Every row gives one point. Each copy is the shape, with its points in the same order, turned, moved and blurred by noise. Some copies are also mirrored. Which?

Shape (5 x 2)
[[ 50  -4]
 [ 35  -2]
 [-40  40]
 [  5  39]
 [  1 -26]]
Copy 1 (5 x 2)
[[ 57 -15]
 [ 40  -9]
 [-25  45]
 [ 10  38]
 [  0 -25]]
Copy 1 is: only turned
Copy 2 (5 x 2)
[[ 34  45]
 [ 25  32]
 [  2 -49]
 [ 31 -14]
 [-20  26]]
Copy 2 is: mirrored
Copy 3 (5 x 2)
[[ 46  32]
 [ 30  25]
 [-66  20]
 [-27  45]
 [ 12  -9]]
Copy 3 is: only turned
Copy 4 (5 x 2)
[[ 41 -24]
 [ 37 -12]
 [ -5  54]
 [ 23  28]
 [ -4 -20]]
Copy 4 is: only turned

Shape (7 x 3)
[[-12 -57  10]
 [-23  46  33]
 [-32  35  49]
 [ -8 -29 -58]
 [ -1 -34   3]
 [ -3  19  37]
 [ 11   0  -5]]
Copy 1 (7 x 3)
[[-36 -21  30]
 [  7  73   7]
 [ -3  72  24]
 [-15 -35 -46]
 [-13 -13  12]
 [ 11  47  28]
 [ 20   4  -5]]
Copy 1 is: only turned
Copy 2 (7 x 3)
[[-38  18  48]
 [ 44 -30   1]
 [ 42 -39  21]
 [-56  31 -23]
 [-23  23  28]
 [ 35  -5  21]
 [  3  26   1]]
Copy 2 is: mirrored
Copy 3 (7 x 3)
[[ 31 -34 -23]
 [ 25  69  -1]
 [ 46  67 -18]
 [-48 -27 -20]
 [ 19 -16  -6]
 [ 35  40   6]
 [ -4   9  11]]
Copy 3 is: mirrored
Copy 4 (7 x 3)
[[-20 -51  27]
 [-40  49  23]
 [-48  41  33]
 [ 18 -41 -41]
 [ -8 -32  17]
 [-22  27  37]
 [ 10   1  11]]
Copy 4 is: only turned

Shape (10 x 4)
[[ 28  60   1  28]
 [  4 -23 -18  23]
 [ 50 -13 -18 -41]
 [  5  -5  16  -1]
 [ 50  52   1  24]
 [-32 -12 -43  64]
 [-18 -16 -19 -38]
 [-18  -1  -1 -36]
 [ 13  -3 -67   6]
 [ 39  34 -40 -30]]
Copy 1 (10 x 4)
[[ 39  60 -17  16]
 [-21   4 -11  34]
 [ 18 -12  52  19]
 [  5  -7  -7   0]
 [ 50  52  -6  28]
 [-65  41 -31  52]
 [-32  -9  27 -15]
 [-17   0   8 -33]
 [-34  35  43  38]
 [ 19  35  52   9]]
Copy 1 is: mirrored
Copy 2 (10 x 4)
[[ 64 -25 -25  24]
 [ 10  31  22  -1]
 [ 30  -2  12 -65]
 [  4 -12  15  -5]
 [ 79 -27 -12   5]
 [  9  59   2  48]
 [-28  12 -11 -38]
 [-21 -12 -13 -21]
 [ 33  49 -17 -23]
 [ 48  -2 -33 -48]]
Copy 2 is: mirrored

Shape (10 x 6)
[[ 29 -25  -5  14  -9 -27]
 [-57   5  35  21 -17  13]
 [-33  19 -20  -3   7   9]
 [ 51   2  37 -34   3   1]
 [ 31 -49 -34 -41  17  12]
 [-55  -1 -46   2  -8  -5]
 [-50 -13  -5  14 -62 -24]
 [  6 -65   7   6  36 -20]
 [ 38   1 -73 -20  -9  52]
 [ -4 -47 -30  -1 -10  58]]
Copy 1 (10 x 6)
[[-13 -11 -19 -29 -35 -38]
 [-26 -10  33  49 -30  23]
 [  4 -15  -8  35  14  -6]
 [ 13  27   8 -59   4   4]
 [-11   7 -82 -32   5  -3]
 [  4 -45 -25  47   0  -8]
 [  3 -56   2  36 -59  14]
 [-70  -1 -31 -29  -9 -13]
 [ 51  32 -82  15   2 -25]
 [ -7  29 -65  29 -31  10]]
Copy 1 is: mirrored
Copy 2 (10 x 6)
[[  5  14 -47  41   0   0]
 [ -3  36  34  -5 -14 -52]
 [ -6   0  15 -22  10  -5]
 [ 71  -2 -13  43   8   2]
 [ 12 -65 -30  33  -5  13]
 [-38  -9  -9 -35   1 -19]
 [-16  31 -34 -24 -25 -60]
 [-20 -20 -21  73  17 -23]
 [ 13 -43 -22 -14 -38  64]
 [-14 -39   4  19 -57   6]]
Copy 2 is: only turned
Copy 3 (10 x 6)
[[  7   7  37  -7   8 -40]
 [ -3 -26  -5  31 -54  21]
 [-13  20 -22  -1 -17  17]
 [ 17 -34 -22 -34   5 -62]
 [-17  -5  17 -70  40 -12]
 [-33  39   9  -4 -28  30]
 [-12  15  43   4 -72   4]
 [-32 -30  43   0  40 -16]
 [ 36  45  -8 -76  27  18]
 [ 17 -11  23 -47  10  46]]
Copy 3 is: mirrored
Copy 4 (10 x 6)
[[ 26 -25 -17  27 -19 -16]
 [-45  10  35  -2   5 -23]
 [-23  16 -19   1  29   9]
 [ 64 -35  12 -18  10   6]
 [ 30 -62 -61 -10  31  -8]
 [-47  21 -50   8  19 -11]
 [-41  20 -15  -5 -40 -39]
 [ 21 -44 -20  36  30 -52]
 [ -9 -57 -65  -8  15  68]
 [-40 -71 -34  -6  17   3]]
Copy 4 is: only turned

Shape (14 x 8)
[[-54  11  14  18 -56 -10  24 -41]
 [-83 -24  -1 -21 -25 -15 -63 -58]
 [-28  38 -60 -31 -17   2  63   5]
 [-18   1  30   6  39 -11  30  22]
 [  4  -3  31 -65   3  23  23  13]
 [ 48 -48 -14 -47 -19  -6   3   4]
 [-46   2 -21  52  25 -16 -31 -39]
 [-15  15 -45 -13  -7 -18  25 -48]
 [ -3  32 -34  -9 -12  10  30 -64]
 [ -2 -14 -14 -19  25  16  -7  40]
 [ 40  38   5  -7 -12  -1 -45  -5]
 [-28  12  33  -1  37 -16 -15   3]
 [ 21 -26  12  -8 -21  31  13 -21]
 [ 32  17  24  -4 -54  21  37  -7]]
Copy 1 (14 x 8)
[[-65 -34 -22  18 -15 -26   7 -15]
 [-29  33 -46  10   2 -69 -51  18]
 [-52 -12 -24 -61  11  49  42   5]
 [-38  16  67   7  16  11  18   0]
 [ 22 -14  38 -30  30  12   6 -26]
 [ 58  22  -5   4 -13  30  30 -15]
 [-72  47  -9  51  16  -1 -19  35]
 [-50  18 -48  -2  11  25  17 -16]
 [-48  -2 -48  11  29  45  13 -33]
 [  8  24  37 -12  19  39   3  31]
 [ 16  -1 -10  47  69   6  38  22]
 [-33  29  41  17  42 -15   5  11]
 [ 12 -15   5  30  -3  32  -4 -22]
 [  1 -56   1  23   9  33  35 -23]]
Copy 1 is: mirrored
Copy 2 (14 x 8)
[[-11  38   3  47 -46  21  40 -48]
 [-82  25  28  47 -62  46  36  25]
 [-19  24 -43  32  54   6  67 -39]
 [ 25  -1  42  16  13 -14  86   3]
 [-21  42  14 -43   8 -20  90  -4]
 [-28  57  16 -36   5 -54   8  17]
 [ -7 -22  36  57  -5  58  12  20]
 [-38  11   2  22  18  10  19 -42]
 [-25  15  -2  -1  19  30   7 -66]
 [  2  24   5  -1  30 -11  63  48]
 [  6 -14 -13 -41 -26  10  10  17]
 [  8 -19  42  12 -19   7  71  21]
 [  2  63  27 -12   1   1  16  -6]
 [ 36  50 -10 -19 -20 -18  27 -49]]
Copy 2 is: mirrored
